Each row is a point. The ring and each string are closed loops that go straight from each point to the next, and from the last back to the first. Before rounding, they use only three directions, however many columns there are. How many times does the string pass through the ring? Passing back the other way cancels.

Ring:
[[-0.02,0.31,0.30],
[-0.10,0.04,0.32],
[-0.25,-0.18,0.10],
[-0.41,-0.16,-0.08],
[-0.36,-0.01,-0.30],
[-0.04,0.15,-0.39],
[0.08,0.32,-0.07]]
String:
[[-0.58,0.07,-0.30],
[-0.36,0.16,-0.02],
[-0.14,0.07,-0.15],
[0.08,0.02,-0.47],
[0.28,0.10,-0.73],
[0.24,0.29,-0.57],
[-0.07,0.41,-0.10],
[-0.16,0.29,0.05],
[0.03,0.09,-0.12],
[0.20,0.19,-0.08],
[0.12,0.49,0.34],
[-0.14,0.52,0.57],
[-0.22,0.33,0.41],
[-0.17,0.12,0.08],
[0.04,0.03,0.13],
[0.02,-0.04,0.30],
[-0.08,-0.12,0.39],
[-0.26,-0.10,0.37],
[-0.37,0.06,0.24],
[-0.15,0.01,-0.01],
[-0.11,-0.26,-0.14],
[-0.40,-0.37,-0.11],
[-0.57,-0.22,-0.06],
[-0.45,-0.24,-0.26],
[-0.27,-0.16,-0.32],
[-0.50,-0.12,-0.42]]
Times through: 4
String:
[[-0.25,-0.30,-0.22],
[-0.21,-0.11,-0.18],
[-0.40,0.03,-0.05],
[-0.58,0.03,-0.23],
[-0.32,-0.03,-0.59],
[0.01,-0.03,-0.54],
[-0.11,0.10,-0.20],
[-0.24,0.24,-0.05],
[-0.05,0.39,-0.19],
[-0.03,0.43,-0.04],
[0.16,0.46,0.01],
[0.18,0.35,0.08],
[0.05,0.17,0.05],
[0.14,0.25,0.28],
[-0.09,0.32,0.63],
[-0.01,0.10,0.50],
[0.02,-0.08,0.21],
[0.00,-0.22,0.18],
[-0.27,-0.20,0.27],
[-0.42,-0.18,0.21],
[-0.48,-0.34,0.05]]
Times through: 2
